Rows are points. Each copy is the shape, with its points in the same order, stretched, turned, moved and blurred by noise. Some copies are also mirrored. Which?

Shape:
[[ -7 -14]
 [ -6  52]
 [ 18  -9]
 [-22 -14]
 [-13  -3]
 [  3  -9]
 [-10  -2]
 [ -4  -2]]
Copy 1, 8 rows:
[[ 15  15]
 [-37   0]
 [ 15 -20]
 [ 12  31]
 [  6  20]
 [ 10   0]
 [  5  16]
 [  5  11]]
Copy 1 is: mirrored
Copy 2, 8 rows:
[[ 13 -13]
 [-32  54]
 [-17 -21]
 [ 26  -4]
 [  8   2]
 [ -4  -9]
 [  3   1]
 [  1   0]]
Copy 2 is: mirrored
Copy 3:
[[-12 -12]
 [ 37  22]
 [-23   5]
 [  3 -15]
 [  4 -10]
 [ -9  -8]
 [  1  -8]
 [ -4  -1]]
Copy 3 is: mirrored
Copy 4:
[[ 21   3]
 [-60  26]
 [  9 -23]
 [ 23  17]
 [ 12  13]
 [ 13  -2]
 [  9  14]
 [  7   7]]
Copy 4 is: mirrored

Shape, 9 rows:
[[-15 -11 -23]
 [ 24  17  25]
 [  9  14  -2]
 [-21  15   4]
 [-16   5  -6]
 [ 58   0  25]
 [-28 -23 -19]
 [-18   0  20]
 [ 12 -26   8]]
Copy 1, 9 rows:
[[ 24 -35 -17]
 [-42  23  25]
 [-20  -7   2]
 [ -1 -27  13]
 [  6 -26   2]
 [-43  60  18]
 [ 44 -36 -11]
 [  5  -3  27]
 [ 15  15   8]]
Copy 1 is: only turned
Copy 2:
[[ -7 -14 -30]
 [  9   7  36]
 [ -8  -2  11]
 [  2 -36  -4]
 [  1 -25 -12]
 [ 15  42  53]
 [  2 -20 -43]
 [ 16 -27  -2]
 [ 18  15   0]]
Copy 2 is: only turned

Shape:
[[-50  -4   1]
 [-60  16   8]
 [ 14 -10  -8]
 [ -2 -53  -7]
 [ 21  -5  16]
 [ 21 -16   7]
 [ 17  14   6]
 [  9   0 -14]]
Copy 1 (8 x 3):
[[-27  52  20]
 [-45  58   3]
 [ 22   0  11]
 [ 34  21  40]
 [ 42   2 -17]
 [ 43   0  -4]
 [ 20  -3 -14]
 [  7  -4  16]]
Copy 1 is: only turned
Copy 2 (8 x 3):
[[ 21 -41  30]
 [ 26 -39  58]
 [-11   2 -20]
 [  7 -24 -51]
 [  5  19 -10]
 [  1  11 -25]
 [ -6  17   7]
 [-15  -1  -9]]
Copy 2 is: only turned

Shape (10 x 4):
[[ -2  21 -60  16]
 [ 30  15  19 -19]
 [  8  36  17 -23]
 [ 25  -9   6 -15]
 [ 28 -12   4 -35]
 [ 12  13 -21  15]
 [-36   4 -51   5]
 [  5  23   0  -8]
 [-25 -22 -35  29]
 [ 12  13   2 -28]]
Copy 1:
[[-15 -29  30  29]
 [ 34 -15   1 -15]
 [ 38  -2  16 -10]
 [ 12 -15 -20 -10]
 [ 26 -13 -34   2]
 [ -2 -23   8   2]
 [-23  -3  19  31]
 [ 21  -9  13 -10]
 [-42  -9   1  10]
 [ 28 -10   0   1]]
Copy 1 is: only turned
Copy 2 (10 x 4):
[[  9  55  10  43]
 [-38 -12 -27  18]
 [-51 -22   2  24]
 [-20   0 -30   2]
 [-41   8 -34  -2]
 [  8  18  -8  29]
 [  4  35  38   4]
 [-26  -5   2  20]
 [ 43  23  16  -7]
 [-45   0  -9  11]]
Copy 2 is: mirrored
Copy 3:
[[-37  -4  27  13]
 [ 33  23   7  -4]
 [ 21  13  19 -42]
 [ 25  15 -14  17]
 [ 26  16 -32   5]
 [ -9   2  20  11]
 [-42 -36   5 -14]
 [ 10  -3  14 -22]
 [-25 -39   0  30]
 [ 13  12 -11 -16]]
Copy 3 is: only turned

Shape (9 x 6):
[[-32  30  14  -8 -25 -37]
 [ 26 -36 -41  16  11 -15]
 [-12  12  27 -10  -5  14]
 [ 34 -22 -51  34 -33 -11]
 [  3  -5 -12 -27  38 -27]
 [ 12  -9  -6  21  47 -26]
 [-35   8   8   7  -7  21]
 [-22  33 -31 -15  -5  24]
 [-24  -9 -11  -5   4  -9]]
Copy 1, 9 rows:
[[-21 -23 -26 -30  12   1]
 [  7  12  -5  21 -22 -37]
 [ 15 -17  10 -20  21   5]
 [ -4  31 -16  34 -16  -6]
 [ 12 -27   1 -19 -18 -47]
 [ -3   5  17 -11 -14 -54]
 [ 17  -8 -16 -20  28   2]
 [ 30   5 -32 -39   3  -2]
 [ 14 -20 -25 -11  10 -15]]
Copy 1 is: only turned
Copy 2:
[[ -9  14 -14 -32 -16   2]
 [ 27 -40   1  27 -29 -13]
 [-17  10 -12  -3  17   1]
 [ 60 -20 -17  43 -47  -8]
 [-24 -42  17 -17 -10   6]
 [ -7 -20  37  16 -29 -10]
 [-26   7 -38  -3   3 -16]
 [-34 -20 -53  -2 -22  12]
 [-15 -18 -23 -13  -7 -14]]
Copy 2 is: mirrored

Shape:
[[  4   5  15  -7  -4  -9  12   3]
 [ -4   2 -10   1   3   2   3  -8]
 [  6   2  -5  -5   2  -4 -18   0]
 [  4 -15  -5  -5  -6  -3   7  24]
 [ -2   2  -7  48  -3   2  12   8]
 [  1   5  -8  -7  -8  -2  11  -6]
 [ -3  -2  -3  -2  -5   1   5 -10]
 [ -2  -5  -8  -6  11  -2  10 -11]
 [ -5   5  -5   4  -1   2   2  17]
 [ -3   5  -4  -2   7   8  13  -5]
 [ 55   5  -6  -4  21   5   9   9]
 [ -4   0  -3  -5  -7   8  -4  -4]
 [ -4  -2   9   1  -3   8   4 -10]]
Copy 1:
[[ -6  -3  -9   3  22 -15   7 -14]
 [  7  -3  12  -6   6   7  -1   8]
 [ -1  10   0 -11 -10   2  -8  13]
 [  3  -4  -9  19  10   5 -11 -17]
 [ 11 -48  -1 -10 -17   4  25 -25]
 [  7 -12   8   0  15  -6  -7  -1]
 [  3  -9   3  -6  17   4  -3   5]
 [ 16   7  11  -1  21  12   3   8]
 [ -6  -6   3  15  -5  -5   2  -7]
 [  6  -4  17   4  12   3   8  -4]
 [ 43  16  29 -21 -19  11   6 -40]
 [ -9  -3   6  -6   8   5  -8   5]
 [-10  -8   3 -12  18   3   8  -6]]
Copy 1 is: only turned
Copy 2, 13 rows:
[[  1  -9 -12   2  -4  -4   5  10]
 [  7  -5  16  10  -9 -10   6  -3]
 [  0  -7  -4 -14 -18  -4  -3  -9]
 [ -7  -1 -21   3  -3 -19 -29  -4]
 [ -5 -24  24   8  47  -5 -13 -15]
 [  9 -14   7  14 -14  -4   3   0]
 [  0 -10  15   8 -12  -9   5   5]
 [  9   4  12  12 -17 -26   9   2]
 [  3   0  -8   3   7   0 -12  -7]
 [  4   3   8  14  -5 -10  12   1]
 [-13 -19 -35 -10 -17 -22   7 -37]
 [ -6  -5   9   3 -13   0   1   2]
 [-13  -5  14   2  -4  -5  11  10]]
Copy 2 is: only turned
Copy 3:
[[  3   0   5  -4   8  -6  12  12]
 [  1  -2  -9   8  -4   0  -1  -6]
 [-12   0   5   2 -11  -7  13  -3]
 [ -7  -4  11 -20 -13  -1   1  -7]
 [  3 -20   9   0 -27  30  -8  23]
 [  8  -6  -3   3   1  -7   0 -11]
 [ -2  -7  -9   2   4  -2   1  -6]
 [  5   1 -16   1   0  -4   7  -4]
 [ -3   3   8  -6  -9   1  -4   0]
 [  9   6  -6   5   1   3   2  -4]
 [ 15   7  21  -4 -28  28  60  10]
 [ -5   0  -4   3   4  -3  -1 -15]
 [ -7  -2  -6   6  11   6   0   0]]
Copy 3 is: mirrored
Copy 4 (13 x 8):
[[ -3 -19   0  -3   1   1  -2  15]
 [  2  -1  -5  10   8  -9   4  -4]
 [-12  -1   6  13  -7   6   9   3]
 [ 20  -2  26  -2  -5   8   4   9]
 [ 31  -9  -2  14  11   1 -31 -25]
 [  6  -5  -4  13   6 -10   1   8]
 [  1  -3  -4   6  10  -7  -3   6]
 [ -4  -3   1   5  10 -14  10   0]
 [ 14  -6   4   2  -2   8   7  -4]
 [  3  -6  -9   0   3 -12   6  -5]
 [-13  -7  12  12 -46 -23  -2  -7]
 [  2   3  -5   3   3   0   2   5]
 [ -1  -4  -9  -6   7  -4 -11   4]]
Copy 4 is: only turned

Shape, 15 rows:
[[ 26  -5   4 -15  12  21  -8   6  -5]
 [-10  12 -18   4  17  31  26 -12  11]
 [ 27  -3   4  12 -20   7  -7 -13 -15]
 [ -5 -10  -6 -19  15  14   6  18 -13]
 [  0 -24  -1  20 -10  22  18  -5  19]
 [ -9 -17   5   7  17   1   3  10 -16]
 [ 25   3  -1  28  15  17  24  14  17]
 [ 11  23  29   1   9  -1  -2  -6  -4]
 [  6  17   0  27   6  13  -2  32   0]
 [ 31  19 -14 -13  13 -17   4   2  26]
 [-16 -23  30  19 -13 -12 -17   3   3]
 [-12  -3  30 -14 -17  31  23   4  -5]
 [  4   3   4  31 -18 -19   3  14 -20]
 [ 14 -22  -3  23   7 -15  20  -5  -9]
 [ 21  14  -1  -5   6   2  -6  21 -10]]
Copy 1 (15 x 9):
[[  4 -14   7 -27  17  13  15 -23  14]
 [ -8 -28  -9  11  -2  43  -5 -26 -12]
 [ -9  15  39 -29  -1  -4   6  -2   5]
 [ 15 -28 -23  -1  22   0  16 -15 -16]
 [  8 -31  16  -8 -20   6   2   7  -2]
 [ 24  -8 -13  -2  -8   0  11  -2 -31]
 [ 25 -22  10   5 -22  60  17 -12   7]
 [-22  10  17   2 -17  18  24 -16  11]
 [ -1 -11 -14  -1 -16  43  26  17  -8]
 [  9  -3  -9  11  12  34  -1 -26  55]
 [-12   0   1  -7 -36 -31  16  24 -11]
 [-21 -48  23   1  -1 -10  31  -2 -16]
 [ 12  13   9   4 -21  10  17  32 -15]
 [ 46   7  12   0 -13  12   6  -3 -10]
 [  5  -7  -3  -8  14  19  23  -9  12]]
Copy 1 is: mirrored
Copy 2:
[[  6  -5 -21  -4  16  -1 -19   4  -8]
 [-38 -22  -8   7 -27  -2  -3 -13  14]
 [ 21  17 -11  19   7  28 -24   8  10]
 [  3 -11 -10  -4  -2 -21   0  -2 -12]
 [ -9 -19   5  28   0  10  -7 -10  -7]
 [  8  -7   3  19   4 -26  -1   6   0]
 [-19 -19  10   3  -2  13 -23  21  -2]
 [ -3  -1  -8  -2  10  12  -1  18  34]
 [-15   4   6   1   8   4   0  30 -16]
 [-14   2  13 -27  10  23 -33  -4   4]
 [ 14   3  12  35  32  -4  17   3  -1]
 [  0 -26 -19   4  -8  12  30   4  12]
 [ 20  22  18  16   2  16  -8  25   2]
 [ 19  -3  19  24  -6  -1 -29   7  11]
 [  5   9  -5 -15  10   8 -14  19  -7]]
Copy 2 is: only turned
Copy 3 (15 x 9):
[[-24  21  11  11   7  -6 -23  -7  22]
 [ 18   8  19  48 -14 -10   0  -3  12]
 [-35  34 -10  -3  -6 -27  -2   2  13]
 [-13 -17  24  24   0  11  -6  -1   8]
 [  6  34  11   5 -21   7   2  21 -15]
 [-10 -12  18  -1  -8   4   4  -8 -14]
 [ -9  47   6  21  -4   6  20  -2 -24]
 [-27  13 -16   6  -1 -23 -29 -16  -9]
 [-16  27 -11  18 -24  17  26 -13  -5]
 [  7  16 -15   8  45 -17  -4 -19  10]
 [ -7   7 -14 -36 -31   6 -18   1 -24]
 [-34   1   1  30 -34   6 -39  33  -4]
 [-28  13 -19  -3 -13  -9  36  -1 -20]
 [-14  12  21  -4  12 -12  20   2 -36]
 [-27  13  -6  15   8  -3   6 -14  11]]
Copy 3 is: only turned

Shape, 13 rows:
[[ 19 -14   1 -10 -18  -8  14  -1  12]
 [ 18  -6  14  10  -8   9  10  17   0]
 [ 32 -20   0 -15  -6  22   7   1  18]
 [ -5  -6 -29 -15  22  -7  18  -3  -4]
 [ -4  -1 -10  -5   5   6 -40 -29  -2]
 [-10 -19 -26  -3  17  -9   9  56 -16]
 [-13  -6 -21  19  -6  16  -5 -11   3]
 [ -3 -20   9  27   5   2  -9 -23  11]
 [-23 -15 -23   8  27   9 -32  -4  10]
 [ 11   6   7  19  -5 -10  19   5  20]
 [ 21 -13 -23  25  -2  -6 -17 -51  12]
 [ -4 -17 -16 -23  -7  -8   8  28  10]
 [  2   7 -32  13  16 -17  13  19  13]]
Copy 1 (13 x 9):
[[  8 -12 -15 -10   3   5 -14 -24   4]
 [ 25 -16  19  15   2  11   1  -3  -2]
 [ 13  -5 -12   3 -11  -6 -26 -31  -2]
 [ -4   2 -13 -13  -9 -21   6  12  -8]
 [-51   0   5  -5  -1   0 -22 -28  -7]
 [ 44 -12  34 -20 -13   2 -10  55  -9]
 [-24  -7   5  16  14 -19  -7  -1  -5]
 [-19   0  11   9  11  -3  -2 -21  18]
 [-23  15  25  -9   2 -11 -19   7  -2]
 [ 23 -12  12   9  21  -2  26  -8  -1]
 [-53 -21 -19  11   9 -38  -4 -60   9]
 [ 25  -1   1 -28  -1  11 -28  15  -5]
 [ 23 -15  18  -5  11 -26  26  16 -14]]
Copy 1 is: mirrored
Copy 2 (13 x 9):
[[ 29   7 -11 -10   3   7  -1 -13 -28]
 [ 11  39  10  -2   9  -3   7 -15 -11]
 [  3  24 -15 -20  -2  -6   5 -23 -39]
 [  1 -11   5 -34  -2  -2  22  27  -8]
 [-53 -14 -33  -6  -2  19 -22   3   3]
 [  1  47   7 -16  16   4  49  38   3]
 [-29 -16  -8   0  23 -13  14  -3  -4]
 [-13  -7 -20  21  -1 -22 -17 -21   2]
 [-57  -4 -27  10  -9  -9  11  23   4]
 [ 31   9  22  20   3  -7  -1  -5 -14]
 [-22 -26 -36  -1  23 -22 -47   1 -17]
 [ 10  17  -4 -12   5  16  36   5 -22]
 [  9   4  14   7  15  -8  15  41 -13]]
Copy 2 is: only turned
Copy 3 (13 x 9):
[[ 14   2  -6  21   1   4  15  16  -4]
 [ 16   6 -19   2  -9  13  -3  22 -11]
 [ 21  -9 -21  11   7  16  18  11  -1]
 [ -4 -14  -3  12 -11  -8  12 -16   3]
 [-11   4  13 -27  20  -2  14  -4   8]
 [ 14  22 -36  -1 -41   7  -6 -25   6]
 [ -5   1  -1 -10   6  -9   9  -3 -24]
 [-13   3   5  -2   6  18   2   9 -23]
 [-10   6   1 -20   7  15  -1 -27  -6]
 [  3  -3  -6  25  -2   4 -12  22 -17]
 [-33  -4   2   8  34  -7  18  10 -11]
 [ 26  16 -12   9 -14   2  10 -12   1]
 [ -4  -2 -15  25  -6  -8 -11 -10  -5]]
Copy 3 is: mirrored

Shape:
[[ 23 -16 -13  -9 -21 -20  14  12   1  12 -23]
 [ -8  23   7  -7 -15   2 -10  28 -22 -14  -5]
 [  6 -15 -21 -17  10 -26  14   8  16  18 -18]
 [-16  26  -9  12   3  13  -6  -7 -24 -23  -2]
 [-16   9  -8  11  -2  -9 -26   8 -38  -9  15]
 [-14   5   0  12 -16  -5 -10  14  -6 -33   8]
 [  2  -8  12  -9 -29  -4  21   4 -11  15  -4]
 [-18  21  15  -7  -1   7 -34   0 -11 -11  13]
 [ -1  34 -19  30   5   0 -17  17  -3   0   6]
 [  6  -5  10  -1 -24 -23  -4  -7   0   6 -20]
 [ 34 -11 -22 -17 -12 -19  18   0  16  14   5]
 [ 10 -12 -26  28  24   8   0  22  16  13   2]
 [  2  -7  -9  -4 -15 -33  31  10  15  20  -2]
 [ 15   6  15   2   7 -20   6   7 -12  -7   0]]
Copy 1 (14 x 11):
[[  8  17  22 -15   7  17 -22 -20  -6   9 -11]
 [ -7  -6 -24 -38  -4 -23 -17   6  -6   1  18]
 [-12  22  25  12  -1   6   2 -29  10  10  -9]
 [-11  -4 -38 -22 -17 -27  14   6   6 -23   9]
 [-12 -11 -21 -40  -3 -26   2  -6 -15 -26  31]
 [ -2 -21 -14 -29 -10 -11  -4  12 -27 -18   4]
 [ 16   2  19 -27  12  -9 -31   8  13  11  10]
 [-33 -33 -39 -20   0 -11  -2  14  -3 -26  36]
 [ 16 -10 -35   6   2 -27  13  -7 -13 -17  11]
 [ -9 -10  -2 -21  19   3 -28   2   1 -15 -10]
 [ 14   7  20   7  -2  49 -14 -35  16   9   2]
 [ 19  18  16  33   9  -9  25  -7 -19   4   6]
 [ 17  -2  33   1  12  -2 -12 -18  11  12  -8]
 [  2  -4   2 -29  21  16   8  -4  11  -3   0]]
Copy 1 is: only turned
Copy 2, 14 rows:
[[  4  -9  -4   3  -6   1 -19 -34  19  12  43]
 [  3 -17  -6  18 -36  -5   2 -26   2 -12 -14]
 [ 16  -1   1  -9  32  12 -25 -22 -12   5  32]
 [-25  -6  19  14 -23  -8  41   8  -3 -19 -26]
 [ -8 -15  32   5 -60   7  26  -4   2   1 -29]
 [  6   7   8  -1 -36 -11  21 -10  12 -18  -8]
 [ -8 -17 -28  -5 -21   7   3 -38  15  17  31]
 [ 13 -16   1  13 -26  17  15   8  10 -11 -36]
 [-14   1  27   6 -10 -16  10  16  10   5 -39]
 [ 21 -18  -3   7  -9  -1   8 -24  33  19  30]
 [ -1  -4  -3 -16  12  14 -28  -9  28   5  38]
 [-20  26  10  -6   1   3 -10  19 -20  10 -11]
 [ 10  -4 -12 -32  20  -4 -10 -37   8  19  39]
 [  3 -22  -2  -4 -21  -6   2  -8  -3   4  17]]
Copy 2 is: mirrored
Copy 3 (14 x 11):
[[  5 -17 -23   4  16  13 -48 -17  13 -13   1]
 [  5   7   9 -10  28 -30   6 -26  17  -6  -4]
 [ -6  -8 -30   4  10  19 -25  -3  12  12  23]
 [ 16  -4  -3   7  -4 -32  24  -7 -16  -9  -3]
 [-10   3  25  -9  -3 -14   2 -25 -20   0  -9]
 [-14   4 -16   2   9  -8   5 -17   6 -18 -31]
 [ 21 -23   0 -32  20   0 -38   8   9 -17   0]
 [-12  34  19  -6  29 -21  12   2 -11   1  -5]
 [ 21  11   5  30  -7   8  14 -24   6   1  -9]
 [  5   2 -18  -9  35  19 -42 -11 -11 -16  -7]
 [  8 -10 -26  23   7  12 -50  15  21   3  -8]
 [ -9 -18  -5  42 -33  28   6  -9   9  -6  12]
 [ 22 -18 -32 -17  14  33 -37   6  22   8  -2]
 [  1 -18 -12  14  30 -10  -3  -9  -8   9 -10]]
Copy 3 is: mirrored
Copy 4 (14 x 11):
[[ -4  20  19  15  17   1  39  23 -13  10  11]
 [-16   6  18 -28  30  18 -17   1  11   0 -19]
 [  5 -13   8  26 -14  14  47  16 -12  -4  19]
 [ -3 -15 -10 -12  33  10 -32 -18  -3   2   3]
 [ 17  13 -12 -15  33  13 -35  -4  -6 -40 -18]
 [  5   4  13   7  27  16 -34 -10   1   6 -30]
 [  9  13   5  -6  17 -28  11  21   7  28  -3]
 [ -1  -6 -11 -30  -3   8 -33 -39  -4 -13 -28]
 [-19  -5  -6  12  31  21  -3 -22  22 -39 -12]
 [ 13  15  -1   0  27   0  21 -18 -11  20  -4]
 [-18  18  -4  28 -12  -7  49  31 -22   2  -2]
 [ -6   2  20  33 -15   4   5  -1  30 -37  19]
 [ 12  -3  -1  37  13  -2  48  32  11  11  -7]
 [  1  15 -21  -3   7  26   4   8  16  13  -5]]
Copy 4 is: mirrored
